Each row of a before or after table is a point. The points were changed in one or more steps. Then noise was added and the rows were shuffled. The steps act on how far a point lies along the listed directions, d1 being the first. Name the steps. A step turns or swaps two directions, mirrors them in a line or flattens them onto one, adds a multiple of one to another, or multiplies one. Angles are multiples of 10 degrees, from the lower direction toward the higher: turns from -170 to 170, lines from 10 to 170 but not 90. Use the fewest steps. Two steps may share a direction if one is a turn and the other turns, adds or multiplies; they go together, in the order done. Otherwise the lowest direction goes first.

Directions:
(1): [-21.1   0.8]
(2): [ -0.8 -21.1]
Before (10 x 2):
[[-0.7  7.4]
 [-9.7 -1.4]
 [ 0.2 -2.2]
 [-8.6 -1.0]
 [-1.8 -1.8]
 [-1.8 -3.2]
 [-2.4 -4.5]
 [-5.4  6.4]
 [-3.2  7.5]
 [ 1.5 -3.0]]
After:
[[  0.5  -2.8]
 [ -5.3   9.6]
 [  2.4  -4.2]
 [ -3.0  -2.3]
 [ -2.7  -4.3]
 [ -8.6   8.4]
 [ -3.8  -5.6]
 [-15.6  -1.7]
 [-13.7  -1.1]
 [ -1.3   9.7]]
Steps: multiply d1 by 1.6; multiply d2 by 1.3

Directions:
(1): [-19.6   5.4 -12.4  20.3  14.6  11.9]
(2): [-25.1  -5.2   2.5  -5.8  -1.2 -25.2]
Before:
[[-7.7  3.3 -2.4  5.7  6.8  0.9]
 [-3.4  0.1 -2.4  2.6  2.6 -1.8]
 [ 2.2 -2.7  3.7 -2.9 -2.2 -3.8]
 [11.4  1.0  4.1 -5.3 -1.3  4.0]
 [ 2.2  3.1  0.0  2.2  0.3  3.6]
 [ 6.1 -0.3  1.2  0.6 -4.7  0.0]
 [11.0  4.1  1.0 -3.8 -4.4 10.0]
 [ 3.0  6.3 -4.1  5.9  6.0 11.8]
 [ 8.2  3.7 -5.0  0.6  0.5 12.5]
 [ 4.3 -2.8  2.1 -0.4 -2.6 -1.6]]
After (10 x 6):
[[ 23.8   7.3  -6.9   3.7   1.3  28.7]
 [ 21.3   3.2   3.6  -3.2  -0.7  13.6]
 [  7.1   4.3  -0.8   4.2   0.7   8.3]
 [ 10.1   0.4   1.1   1.2  -4.6   4.5]
 [-11.1   2.4  -2.0   5.1   6.6  -1.8]
 [  5.3  -2.3   2.4  -0.1  -2.7  -0.5]
 [ -6.5  -0.8  -2.4   1.8   2.2  -4.8]
 [ 25.7   6.9  -0.7  -0.5  -3.5  24.8]
 [ -0.1  -3.2   4.0  -3.1  -2.3  -6.1]
 [ 15.8   8.7  -5.5   8.8   6.9  25.1]]
Steps: multiply d2 by 2.5

Directions:
(1): [  9.3   6.1 -18.8 -25.7  23.8  -0.6  10.0 -10.4   9.3]
(2): [-10.8  13.5   3.0   4.4  18.8  29.8 -20.7   0.8  -2.5]
(3): [  6.4 -27.6   8.9 -19.2  -0.3   0.1 -25.3   4.2   9.6]
(4): [ 15.9   8.4 -16.9 -10.1 -13.9  10.1  -3.0  29.1 -11.7]
(5): [-22.7  15.1  -0.9  -6.3  -2.1 -14.7  -5.2  18.8  24.8]
Before:
[[ -2.8   5.9  -4.6   3.7  -0.5   3.4   0.2   3.9  -1.0]
 [  3.0   5.6  -4.1  -0.2  -1.6  -0.1   2.7   4.4  -2.0]
 [ -6.2   6.8  -1.8   1.1  -2.2   4.1  -0.1   5.6   0.2]
 [-12.7   4.5   5.1   7.5   8.6  -3.4   3.0  -9.9   6.9]
 [ -0.3   6.5  -5.1   0.7   1.6  -2.0   3.2   5.9  -5.0]
 [ -5.0   1.0   5.1   6.5   1.6  -1.1  -1.5  -6.0   2.5]
 [  1.8   3.0  -1.5  -1.3   4.9   0.6   0.9   1.5  -0.2]
 [ -6.3  -2.1   1.4  -5.4   4.8  -1.4  -5.8   0.1   8.7]
 [  1.6   0.0  -4.7  -1.3  -5.3  -9.6  10.2   2.7  -1.3]]
After (9 x 9):
[[-10.9  10.5   1.5  12.5   1.2  -3.4   8.8  -3.7   1.2]
 [ -3.3   3.9   1.4   7.0  -1.7  -4.7   4.7  -4.4   0.8]
 [  1.1   3.8  -4.1  -1.7   0.3   0.0  -1.7   9.4  -5.3]
 [ -1.0   1.8  -4.0   2.5  -5.3   1.1  -0.5   6.7  -1.2]
 [  2.5   3.9  -8.8  -9.6   6.5  -0.2   4.6   2.3   0.4]
 [ -9.7   0.0   4.0   1.9   2.6  -1.4  -4.4  -1.5   6.7]
 [  0.0   1.9   1.0   1.9   2.3   2.4  -2.6   3.9  -1.1]
 [ -4.0   1.9  -1.7  -0.3  -7.3   0.1  -0.1   8.3   0.4]
 [  4.3   3.0  -3.3  -2.9  -2.1   2.2  -1.7   6.0  -0.6]]
Steps: turn d1 and d2 by 80 degrees; turn d3 and d4 by -40 degrees

Directions:
(1): [-20.2  -0.9   9.8   3.4   8.8  27.9  -6.7 -13.6   4.3  14.8  21.8  18.7]
(2): [ 19.6 -20.4  10.2  -7.2  16.2  25.6   5.3  -3.9 -19.4  -2.5 -18.9  -2.2]
Before:
[[ -4.4   0.0   2.1  -2.5   4.3  14.7  -1.3  -5.0  -0.4   2.3   4.8   5.8]
 [  9.0  -9.5   7.1  -4.9   5.0   7.7   1.3   1.7  -6.2  -3.5  -8.6  -3.6]
 [  4.2  -0.5   0.9  -0.9   4.3   4.6   2.5  -1.0  -2.1  -2.1  -2.7  -1.4]
 [  7.9  -3.4   4.3  -3.9   2.6   4.2   4.9   0.0  -6.9  -4.0  -4.5  -1.9]
 [  4.7   0.8  -1.1  -0.2   0.7  -6.8  -1.6   4.7   0.5  -3.8  -5.5  -5.5]
 [  4.3  -4.6   4.2  -0.8  -0.4   3.3   3.9  -0.1  -4.4   1.7  -3.8   1.2]
 [  4.6   1.4  -1.5  -0.4   1.0  -1.0  -0.3  -1.0  -2.5   0.3   0.2   0.3]
 [ -9.2  -1.0   2.5  -0.3   4.2  14.9  -2.6  -5.6   0.9   7.4  10.6   7.9]
 [ 10.3   0.3  -3.9  -0.7  -4.6 -12.9   3.8   9.0  -3.8  -6.6 -10.4 -10.9]
 [  3.5  -3.4   1.6  -3.7  -1.7   3.0  -1.4   0.1  -3.1   0.4  -1.3   1.9]
 [  3.7  -2.9   1.0  -0.5  -0.3   3.9   1.3  -1.7  -4.2  -0.6  -4.2  -3.7]]
After (11 x 12):
[[  3.2   1.4  -1.4  -0.6   1.6  -0.3   2.9   0.1  -0.3  -2.3  -2.1  -2.8]
 [ -6.0   4.8  -1.4  -1.2  -0.3   4.4  -1.3  -2.6   3.2   0.7   5.7   3.6]
 [  2.6  -0.7  -1.2   0.0  -2.4  -1.0   1.3  -0.3  -2.7  -1.4  -3.9  -4.7]
 [  7.5  -3.4   2.4  -3.5  -0.9  -2.9   0.5   4.5  -2.3  -4.7  -7.2  -5.6]
 [-11.0   3.8  -1.3   0.9  -1.0   6.0  -2.3  -2.8   4.0   5.6  12.6   5.4]
 [  4.5   1.7  -1.5  -0.1   1.4  -0.5  -0.2  -0.8  -2.0   0.0   0.0   0.7]
 [  2.5  -2.0   2.5  -0.1  -2.7  -2.4   4.4   1.1  -2.0   1.1  -3.1   0.3]
 [  7.1   0.0   1.5  -2.4  -1.7  -2.5   5.2   2.1  -4.5  -4.5  -3.7  -3.2]
 [  2.5  -1.9   0.8  -3.1  -3.5  -1.0  -1.8   0.5  -1.7  -0.1  -0.4   1.1]
 [ 12.0  -4.6  -0.7  -2.1  -0.4  -4.4   4.0   6.8  -6.7  -5.0 -11.6  -9.4]
 [  6.1  -0.8   0.1  -1.3   2.8  -2.6  -1.3   3.9  -1.3  -2.9  -6.6  -4.8]]
Steps: flatten d1 and d2 onto the line at 150 degrees
